Rows are points. Each copy is the shape, with its points in the same order, stretched, turned, moved and blurred by noise. Some copies are also mirrored. Which?
(in the rows, 128 means zero)

Shape, 5 rows:
[[152 131]
 [134 155]
 [105 196]
 [ 85 107]
 [105 113]]
Copy 1, 5 rows:
[[158 123]
 [142  96]
 [115  53]
 [ 87 146]
 [109 139]]
Copy 1 is: mirrored
Copy 2 (5 x 2):
[[105 114]
 [108 159]
 [112 238]
 [209 134]
 [173 130]]
Copy 2 is: mirrored
Copy 3 (5 x 2):
[[107 106]
 [146 111]
 [217 125]
 [ 98 189]
 [100 162]]
Copy 3 is: only turned
Copy 4 (5 x 2):
[[121 143]
 [143 141]
 [177 136]
 [128  91]
 [127 108]]
Copy 4 is: mirrored

Shape (7 x 3):
[[164 120 118]
 [179  77 154]
 [106 108 184]
 [127 132  68]
 [ 65  93 123]
 [ 93  93 139]
 [ 91 189  89]]
Copy 1, 7 rows:
[[141 132 132]
 [148  87 124]
 [ 99 104  76]
 [176 178 134]
 [171 146  75]
 [153 127  84]
 [107 185 116]]
Copy 1 is: only turned
Copy 2, 7 rows:
[[141 181 132]
 [190 183 118]
 [149  89 123]
 [ 93 166 102]
 [114  88  69]
 [129 109  89]
 [ 52 110 145]]
Copy 2 is: only turned

Shape:
[[ 89 106 114]
 [116 113 143]
 [135 111 129]
 [ 95  93  67]
 [138 193 135]
 [167 103 134]
 [174 119 146]]
Copy 1:
[[ 61 155  98]
 [112 150 126]
 [134 151 116]
 [ 65 189  76]
 [156  44 109]
 [177 177 143]
 [195 145 154]]
Copy 1 is: mirrored
Copy 2, 7 rows:
[[142 128 180]
 [121 139 148]
 [145 135 132]
 [201 107 191]
 [ 70  67 110]
 [170 143 101]
 [148 138  86]]
Copy 2 is: only turned

Shape, 7 rows:
[[110  81 112 112]
 [136 175  91 115]
 [111 110 146 107]
 [173 136  85 155]
 [122 129 173 148]
 [181  94 104 155]
 [113  76 142  56]]
Copy 1 (7 x 4):
[[120  96 186 121]
 [108 114 123 133]
 [137 135 175 104]
 [ 67 140 157 138]
 [130 176 159  54]
 [ 83 153 191 138]
 [169 113 215 159]]
Copy 1 is: only turned
Copy 2 (7 x 4):
[[151 137  92 147]
 [ 70 129 126 100]
 [164 110 141 135]
 [ 55 162  98 160]
 [143 119 185 137]
 [ 72 163  97 201]
 [187  72 108 150]]
Copy 2 is: mirrored
Copy 3 (7 x 4):
[[183 130 141 176]
 [141 151  67 131]
 [183 115 118 125]
 [ 85 130 113 155]
 [134 113 123  69]
 [ 89 107 139 170]
 [228  98 116 177]]
Copy 3 is: mirrored

Shape:
[[126  79 137 115 132 108]
 [ 96 173 163 122 149 195]
 [111 152 120 145 158 166]
 [127 156  72 167 109  97]
 [157 173 149 130  99 142]
 [154 132  84  93 100 192]
 [115  99 132 162 139 166]
 [135 138  98 165 120 103]
 [ 69 129 161  81  93 193]
 [130 177 104  74 108 115]
 [ 85 118  89  79 171  98]]
Copy 1:
[[ 73 134 151 119 156 128]
 [200  95 120  65 166 104]
 [196 142 130 112 157 121]
 [167 144 103 202 133 118]
 [152  57 111 114 101 123]
 [160 126 149 134  78  48]
 [166 129 180 123 162 131]
 [151 134 120 177 133 141]
 [129  75 138  95 180  43]
 [117 120  52 126 108  70]
 [100 201  78 117 174  77]]
Copy 1 is: only turned
Copy 2:
[[129 138 115  65 117 151]
 [133  48  80 160  96 177]
 [130  84 135 145  96 152]
 [141 159 175 131 144  82]
 [143 144  73 161  97 100]
 [ 94 137 115 163 104 167]
 [ 94  94 117 106  84 116]
 [137 152 153 117 124  83]
 [101  62  55 119 139 194]
 [172 151 119 147 159 185]
 [172 107 177  78 168 241]]
Copy 2 is: mirrored

Shape:
[[120 156 112  48 124 143]
 [215  84 113 119 114 168]
 [165  84 102 160 152 102]
 [131 155 135 140  88 102]
 [187 155 156 104 174 105]
 [154 111 118 118 114 103]
 [144 111 162 109 169 181]
 [109 158 132 132 117 171]
 [149 164  89 174 175  45]
 [105 151  90 101 122  88]
 [145 104 164 156 168 178]]
Copy 1, 11 rows:
[[158 175  85 149 125 151]
 [ 82 164 187 190 116 159]
 [ 85 149 179 126 143 161]
 [127 135 147 137 126  95]
 [161 172 164 158 182 148]
 [109 138 144 149 141 138]
 [160 160 159 139  95 171]
 [155 168 141 126  81 117]
 [110 166 168  96 197 117]
 [129 152 103 114 145 130]
 [145 162 191 127  84 159]]
Copy 1 is: only turned
Copy 2, 11 rows:
[[175 171  85 111 133 146]
 [141 164 152 134 107  69]
 [117 117 168 113 168  79]
 [ 85 129 119 139 128 145]
 [206 162 173 151 118 164]
 [113 149 140 107 149 114]
 [197 126 140 134  81 128]
 [130 109  91 158  97 132]
 [127 106 164 150 207 124]
 [117 137  98 105 184 131]
 [167  97 154 152  77 115]]
Copy 2 is: only turned
Copy 3, 11 rows:
[[214 136  71 135  98  85]
 [152  34 193 225 158 107]
 [111 117 159 162 154 197]
 [144 102 121  64  93 143]
 [214 157 169  98 162 139]
 [155  96 133 133 104 160]
 [142 184 189 167 171  84]
 [128 143 123 105 138  80]
 [148 157  99  50 163 235]
 [171 139  53  92  92 163]
 [ 99 181 215 156 189 104]]
Copy 3 is: only turned
Copy 4 (11 x 6):
[[105 154 103 141 187 196]
 [128 141  79 150  48 157]
 [130 192 134 137  81  88]
 [168 112 107 174 137 116]
 [144 176  73 100 103 150]
 [140 168 102 155 116 122]
 [ 89 119  73  95 114 142]
 [132  98 122 148 156 152]
 [205 239 179 124 113 100]
 [142 182 148 157 176 146]
 [115 102  97 108  97 107]]
Copy 4 is: mirrored

Shape (11 x 8):
[[ 89 167  74 112 123  66 188 173]
 [191 167  86 173 117  96  92 113]
 [160 136 100 190 125 112  81 162]
 [104  80 132  96 161 146 140  98]
 [ 74 122 124 116 195 185 149  91]
 [136 124 168 145 162 166 129 111]
 [115 119 147 119 124 200 135 101]
 [168 152 143 159 121 105 104 151]
 [156 140  89 127 119 124 141 187]
 [ 93 107 147 143 125 166 117 100]
 [130 144 142 113 137 153  75 130]]
Copy 1:
[[167 119   7 187  22 229 104 104]
 [131 119  50  67  88 123  71 131]
 [135 151  77 124 113  89  69 139]
 [134  91 167 132 184 153 130 105]
 [150  87 154 128 159 139 144  24]
 [109 152 135 112 179 108 150  87]
 [132 102 146 116 165  95 176  92]
 [126 186  71 111 120 120 110 146]
 [156 142  21 156 110 141 120 129]
 [124 103 173 128 145 100 137 112]
 [182 158 131 103 147 101 129 119]]
Copy 1 is: only turned
Copy 2, 11 rows:
[[ 99 108 144 115 135  87  43  23]
 [178 170 140  58 110  85 117 124]
 [153 157 124  73  64  80 144 123]
 [115 124 126 176 167 116 114 112]
 [ 88  80 111 168 214 101 123  67]
 [138  93 120 123 149 117 152 100]
 [107  95 132 131 172 118 141 143]
 [159 145 138  76  95 119 132 108]
 [137 128 169 108  93  78 109  97]
 [ 97 110 104 131 147 103 138 133]
 [107 158 145 102 129 128 152 140]]
Copy 2 is: only turned
